Rows are points. The last column is the point's height on a tilted bowl or saddle (a function of degree 2), plus a little noise. Count its main directions that bend up, bend down and stay straight.

Points:
[[ 4.1 -1.9  9.2  6.1]
 [ 3.6 -0.4 -3.7  0.7]
 [ 3.2 -0.9 -2.9  0.0]
 [ 0.2 -2.8 -0.2 -0.6]
 [ 0.9  0.6 -5.7 -0.4]
 [-4.7  1.8 -3.0 -7.5]
 [-0.1  3.7 -0.1 -1.4]
 [-1.4  0.7  4.6  1.2]
 [-5.1 -2.0 -3.8 -5.6]
 [-0.8 -2.1  2.7  0.2]
 [-2.0  5.5 -3.3 -3.9]
 [-3.2 -2.3  0.4 -2.1]
 [-3.4 -1.4 -5.1 -4.2]
 [ 2.2 -7.4 -2.1  3.4]
 [-4.5 -5.0 -2.6 -1.3]]
Directions: 2 up, 1 down, 0 straight

Points:
[[ 1.4  0.5  1.3 -6.1 -3.5]
 [ 2.0  0.9 -4.2  5.8 -5.3]
 [-0.3  0.5  3.9  0.1 -1.6]
 [ 1.8 -1.4  2.2  1.2 -1.8]
 [-2.0  0.0 -3.3  0.3 -1.9]
 [-0.3 -2.0  5.0 -2.3 -2.3]
 [-0.1  2.9  1.9  2.5 -1.8]
 [-5.0 -1.5  1.9 -2.5 -1.9]
 [ 0.5  1.7 -1.9 -1.4 -1.7]
 [-1.5 -1.4  0.2  3.5 -2.0]
 [-2.7  1.9  4.7  7.2 -4.7]
 [ 5.0  2.5 -2.2 -3.5 -4.7]
 [-6.5  9.2 -2.8 -3.5 -3.0]
 [-3.2 -0.1  1.2 -2.0 -1.2]
 [-7.9 -3.4  8.5 -3.3 -7.0]
 [ 4.7  0.3  0.8 -4.0 -3.7]
 [-4.4 -1.9  5.1 -2.7 -2.8]
 [ 0.2 -4.5 -4.0 -0.3 -2.1]
 [-4.5 -0.6  0.2 -2.8 -1.7]
 [ 3.2  3.4 -0.7 -5.9 -4.9]
 [-4.5  5.5 -2.2  2.7 -2.2]
 [ 2.4 -0.9 -4.0  7.2 -6.4]
 [ 2.6 -1.6 -2.7  2.5 -2.7]
 [-7.1  2.0 -2.4  2.5 -3.2]]
Directions: 0 up, 3 down, 1 straight

Points, 39 rows:
[[  2.5   0.7   0.1  -2.1   0.9  -0.3   1.5]
 [  0.9   1.4   1.4  -1.3   0.1   2.9   0.0]
 [ -2.9  -0.2   1.5   0.2   2.5   6.0  -1.6]
 [  6.1  -9.8   6.6  -1.7  -4.0   1.4  -1.9]
 [  3.6   1.0   2.5  -2.2   3.0   1.4  -1.1]
 [  4.2  -4.6   5.3   0.4  -3.9  -6.1  -5.1]
 [  1.7   6.2   1.2   0.1   0.2  -4.0  -4.2]
 [  1.5  -1.1   0.4  -2.1  -2.7   6.6  -0.9]
 [  1.4   4.9   0.6   2.3  -1.5   5.0  -4.7]
 [ -1.9   2.2   1.0   0.4   4.2   3.0  -1.0]
 [ -2.1  -1.9   0.5  -5.7  -3.4   0.3   0.8]
 [ -8.0  -3.5  -0.7   3.0   3.8   3.7   2.3]
 [  1.0   3.1  -3.4  -0.3  -1.9   2.6  -0.8]
 [  0.5   9.1   4.4  -2.2   2.5  -1.4  -6.8]
 [  1.1  -0.8  -1.4  -6.2  -5.2  -0.4   3.9]
 [  0.0  -6.9   2.9   0.9  -2.8   1.5   0.0]
 [  1.6  -7.0  -1.3   1.2  -2.5   8.7  -4.3]
 [  5.2   1.1   2.9   0.1  -4.8  -0.9  -2.7]
 [  2.7  -0.3   1.1   0.9   0.3  -5.0  -0.1]
 [ -3.5  -5.7  -0.8   2.6  -2.1   7.3  -3.3]
 [ -0.6  -0.2   1.5  -1.8  -0.7  -7.7  -3.2]
 [  1.6  -4.4   1.5   4.4   1.7   0.6   2.7]
 [ -1.4  -0.6   3.5   5.0  -7.5   2.1  -5.6]
 [  2.0  -0.5   1.7  -5.3  -3.0  -0.7   2.5]
 [  0.5   2.9  -4.9  -1.0   3.0   4.0  -3.2]
 [ -4.3  -0.6   1.7  -3.1  -1.3   6.7  -2.6]
 [ -0.6  -3.4  -4.0  -1.4   2.7   0.2   1.7]
 [  2.8  -0.5  -1.5   1.9   1.7   2.1   0.1]
 [ -2.6  -8.5  -4.2   1.1  -2.0  -0.6   0.0]
 [  3.0  -2.4   0.0  -4.6  -2.4  -1.8   3.9]
 [ -3.1  -2.4  -0.2   4.3 -10.4   8.7 -11.8]
 [ -2.5  -1.8  -4.9  -3.5   7.0   1.9  -3.3]
 [  3.8   0.2   1.4   0.1   1.3  -2.8   0.4]
 [  0.4  -0.5   6.3  -2.4  -6.1  -0.9  -5.1]
 [  0.2  -6.4  -6.1  -1.2   1.5   0.9   1.6]
 [  5.9  -1.7   0.6   3.2   0.3  -5.7  -0.6]
 [ -0.7  -3.4   2.8  -7.9   5.3  -1.4  -2.8]
 [  0.6   1.5   4.6   2.8  -2.3  -0.3  -2.3]
 [  4.3   0.2  -1.9   0.1   2.0  -0.2   1.2]]
Directions: 1 up, 4 down, 1 straight
